Each wall is flat, endless, passes through zero and stands at right angles to its row. A trip goes straight from one point to another. List the walls that it crosses, first one first.
In the rows, zero is written as 128.

Walls:
(1): [134 111 155]
(2): [143 136 122]
(3): [102 115 107]
(4): [121  83 117]
(5): [174  91 132]
(6): [111  80 129]
(7): [114 130 123]
Trips:
[127  84 138] to [111 153 123] => 7, 5, 1, 4, 6
[223 172 147] to [133 171 166] => 5
[122 167 116] to [189 150 133] => 7, 5, 1
[ 91 139 157] to [109 157 110] => 6, 1, 2

Walls:
(1): [146 108  90 114 121  82 135 199 127]
(2): [115 138  80 165 120 103 101 167 120]
(3): [104  78 142 112 103 188 123 120 201]
(4): [129  98 134 149 165  43  89 179 110]
(5): [201  76  77 122 140 130 134 126  67]
Trips:
[153 129 139 175 119 175  98 147 180] to [101 103 124 101 106 167  90  70 139] => 2
[156 129 139 144 125 108 137  99  87] to [181 153 101 114  84 127 149 122 135] => 4, 1
[150  97 114 116 162 140 127 168  83] to [145  82 100 162 101 108 169 153 124] => none
[171 166 155 140 138 142 116 122 136] to [ 93 117 163 142  95 107 161 130 154] => 3
[144 211 148 126 131 127 149 145 137] to [ 91 204 163  86 125 118 102  65 128] => none
[105 159 110 209 113 188 109 175 145] to [110 114 165 132 120 107 145 169 131] => 1, 4

Walls:
(1): [149 122 100  91  95  64 134 159 154 115 122 139 179 126 100 175 122 123]
(2): [150 129  83 138 107 120 120 120 121 164 134  70 133 115  95 148  83 119]
(3): [142 143 169 132 138  71 107 141 119 151 133 133 173 110 154 165 133 132]
(4): [ 65 135 175  83 119 112 136  84 109 157 162 180  90  90 149  94 189 106]
(5): [165 149 141  81 129 142 129  99  89 110  57 115 178  80 100 138  96 126]
(6): [ 77 145 102  99 146 175 163 132 166 200 121 123 178 163 118 188 183 105]
Trips:
[127 130 120 128 199 118 125 116  61 115 173 174 161 109 131 150 123 156] to [132 112 106 139 106 122 137 132 130  85  91 112 171 134 149 179 157 151] => 1, 4, 6
[ 54 121 121 139  67 142  97 159 181 178 142 133  96 122  24  58 127 171] to [ 96 107 101 150 112  78 155  93  84 131 113  81 171  86 129  38 131 107] => 6, 5
[ 97  73 134 212 127  83 111  86 145 144  68 182  93 108 138 158  47 199] to [109 142 117 132 117 144 141  83 182 103 131 114 160 142 119 103 191 128] => 2, 3, 4, 6
[113 123  80  67 169 145 120 168 118 106 188 158  94  75 120 140 163 146] to [164  83 103 172 115 103 160 219 132 102 133 132 138  86 154 131 104 146] => 6, 4, 3, 2
[176 175  92 111 119 135 118 115 125 159 139 111 103 144  98 206  96 130] to [169 163 119 199 100 121 135 165 128  49  95 129 164 153  54 128 135 159] => 3, 6
[151  83 149 136 177  87 113 171 124 101 119 131 130 177 113 114 152 139] to [103 147 147 156 151 135 172 147 145 139 110 144 157 137 151 140 107  90] => 6, 1
